Every row gives one point. Each copy is the shape, with its points in the same order, stretched, turned, moved and blurred by noise. Is it also mirrored, or only turned?

Shape:
[[-0.48, -0.26, -0.02],
[+0.57, +0.22, -0.39],
[+0.24, +0.09, +0.22],
[-0.41, +0.14, +0.11],
[+0.64, +0.19, -0.51],
[-0.44, +0.15, -0.29]]
Copy 1:
[[+0.02, -0.06, +0.70],
[+0.22, +0.06, -0.62],
[-0.29, -0.12, -0.07],
[-0.15, +0.23, +0.63],
[+0.35, +0.13, -0.63],
[+0.16, +0.44, +0.58]]
Copy 1 is: mirrored
Copy 2:
[[-0.33, +0.01, -0.31],
[+0.64, -0.15, +0.27],
[+0.02, -0.07, +0.44],
[-0.18, +0.38, -0.06],
[+0.78, -0.27, +0.24],
[+0.06, +0.30, -0.30]]
Copy 2 is: only turned
Copy 3:
[[-0.10, -0.58, +0.07],
[+0.44, +0.41, -0.31],
[-0.05, +0.19, +0.21],
[-0.32, -0.22, -0.05],
[+0.59, +0.42, -0.33],
[-0.09, -0.30, -0.46]]
Copy 3 is: only turned
Copy 4:
[[+0.09, -0.31, -0.51],
[-0.58, -0.12, +0.38],
[-0.02, -0.03, +0.37],
[+0.11, +0.05, -0.32],
[-0.68, -0.19, +0.39],
[-0.19, -0.04, -0.55]]
Copy 4 is: mirrored

Shape:
[[+0.22, -0.30, -0.02, -0.17],
[+0.15, -0.41, +0.09, +0.29],
[+0.18, +0.27, +0.79, -0.58],
[-0.72, +0.36, +0.01, +0.12],
[+0.19, -0.41, +0.09, -0.31],
[+0.20, -0.40, +0.72, -0.46],
[+0.26, -0.36, +0.01, +0.16],
[-0.10, +0.35, -0.05, -0.03]]
Copy 1:
[[+0.32, -0.24, -0.12, -0.01],
[+0.30, -0.03, +0.25, +0.38],
[+0.10, +0.32, -0.10, -0.86],
[-0.76, -0.03, +0.15, +0.24],
[+0.36, -0.32, +0.02, -0.24],
[+0.42, +0.02, +0.31, -0.59],
[+0.34, -0.13, +0.05, +0.18],
[-0.33, +0.07, -0.36, +0.09]]
Copy 1 is: only turned
Copy 2:
[[-0.09, -0.21, -0.26, -0.28],
[+0.11, -0.04, -0.37, +0.16],
[+0.23, -0.29, +0.41, -0.78],
[-0.45, +0.42, +0.60, +0.19],
[-0.16, -0.39, -0.26, -0.26],
[+0.22, -0.63, +0.14, -0.37],
[+0.00, +0.05, -0.43, -0.04],
[-0.21, +0.40, +0.16, -0.22]]
Copy 2 is: only turned
Copy 3:
[[+0.23, +0.09, +0.10, -0.34],
[+0.50, +0.04, +0.21, +0.10],
[-0.31, +1.31, -0.11, -0.58],
[-0.63, +0.11, -0.39, +0.58],
[+0.22, +0.21, +0.32, -0.48],
[+0.05, +0.98, +0.55, -0.45],
[+0.49, +0.05, +0.10, -0.13],
[-0.20, +0.16, -0.51, +0.03]]
Copy 3 is: only turned
Copy 4:
[[+0.07, -0.34, +0.05, +0.03],
[-0.15, -0.11, +0.06, +0.20],
[+0.54, -0.06, +0.72, -0.38],
[+0.00, +0.44, -0.18, -0.55],
[+0.06, -0.36, +0.18, -0.04],
[+0.09, -0.36, +0.67, -0.15],
[-0.08, -0.13, +0.05, +0.31],
[+0.26, +0.21, -0.13, -0.27]]
Copy 4 is: only turned

Shape:
[[+0.50, +0.29, +0.70, -0.36, -0.12, +0.05],
[+0.29, +0.22, -0.36, +0.29, -0.58, +0.00],
[-0.04, +0.13, -0.39, +0.08, -0.22, +0.19],
[-0.37, +0.22, +0.38, +0.03, +0.36, +0.23],
[-0.15, -0.20, +0.22, -0.42, +0.48, +0.41],
[+0.10, -0.02, -0.45, -0.23, -0.11, +0.39],
[-0.19, +0.23, +0.22, +0.64, +0.58, +0.14],
[+0.16, -0.14, +0.01, +0.02, -0.67, +0.32],
[-0.22, -0.86, -0.05, +0.12, +0.18, -0.13],
[-0.34, -0.24, -0.16, -0.34, +0.28, -0.41]]
Copy 1:
[[+0.71, +0.96, +0.04, -0.18, -0.37, -0.24],
[-0.18, -0.39, +0.18, -0.53, -0.77, -0.04],
[-0.31, -0.28, +0.08, -0.52, -0.16, +0.11],
[-0.15, +0.63, -0.24, -0.12, +0.33, -0.30],
[+0.18, +0.44, -0.13, +0.00, +0.75, +0.18],
[-0.03, -0.29, +0.03, -0.52, +0.15, +0.39],
[-0.23, +0.18, -0.55, +0.20, +0.17, -0.71],
[-0.06, +0.04, +0.19, -0.42, -0.67, +0.46],
[-0.23, -0.44, +0.36, +0.58, +0.43, +0.17],
[-0.17, -0.11, +0.58, +0.07, +0.68, -0.19]]
Copy 1 is: only turned
Copy 2:
[[-0.15, +0.04, +0.15, +0.50, +1.18, +0.21],
[-0.01, +0.10, -0.55, -0.38, -0.01, -0.32],
[-0.32, +0.04, -0.33, -0.24, -0.25, -0.20],
[-0.39, +0.16, +0.12, +0.83, -0.09, -0.09],
[-0.50, +0.04, +0.37, +0.20, +0.01, +0.51],
[-0.44, +0.11, -0.18, -0.52, -0.05, +0.15],
[+0.06, -0.15, -0.35, +1.01, -0.52, +0.19],
[+0.03, +0.44, +0.19, -0.38, +0.17, -0.12],
[+0.20, -0.43, +0.44, -0.29, -0.70, +0.28],
[-0.50, -0.51, +0.12, -0.15, -0.14, -0.15]]
Copy 2 is: only turned
Copy 3:
[[-0.47, -0.05, +0.75, -0.18, +0.31, +0.06],
[-0.31, -0.22, +0.10, +0.34, -0.49, -0.08],
[-0.17, -0.08, -0.15, +0.18, -0.20, -0.12],
[-0.43, +0.30, -0.07, +0.18, +0.57, +0.27],
[+0.01, +0.08, -0.04, -0.32, +0.69, -0.05],
[-0.05, -0.17, -0.20, -0.15, -0.02, -0.42],
[-0.12, +0.46, -0.09, +0.68, +0.45, +0.15],
[-0.37, -0.55, +0.04, +0.12, -0.11, +0.15],
[+0.61, -0.17, -0.02, +0.12, +0.21, +0.42],
[+0.34, +0.33, +0.00, -0.30, +0.01, +0.24]]
Copy 3 is: mirrored
Copy 4:
[[+0.27, +0.66, -0.38, +0.23, +0.08, +0.59],
[+0.17, -0.42, +0.16, -0.08, -0.56, +0.22],
[-0.09, -0.34, +0.09, -0.14, -0.17, -0.06],
[-0.34, +0.34, +0.04, +0.45, +0.28, -0.06],
[-0.25, +0.22, -0.29, +0.05, +0.71, -0.07],
[-0.08, -0.27, -0.19, -0.49, +0.04, -0.09],
[-0.46, -0.04, -0.17, +0.94, +0.05, -0.11],
[+0.11, -0.18, +0.35, -0.16, +0.06, +0.61],
[+0.16, -0.39, +0.29, +0.23, +0.85, -0.24],
[+0.17, -0.06, +0.13, -0.09, +0.40, -0.68]]
Copy 4 is: only turned
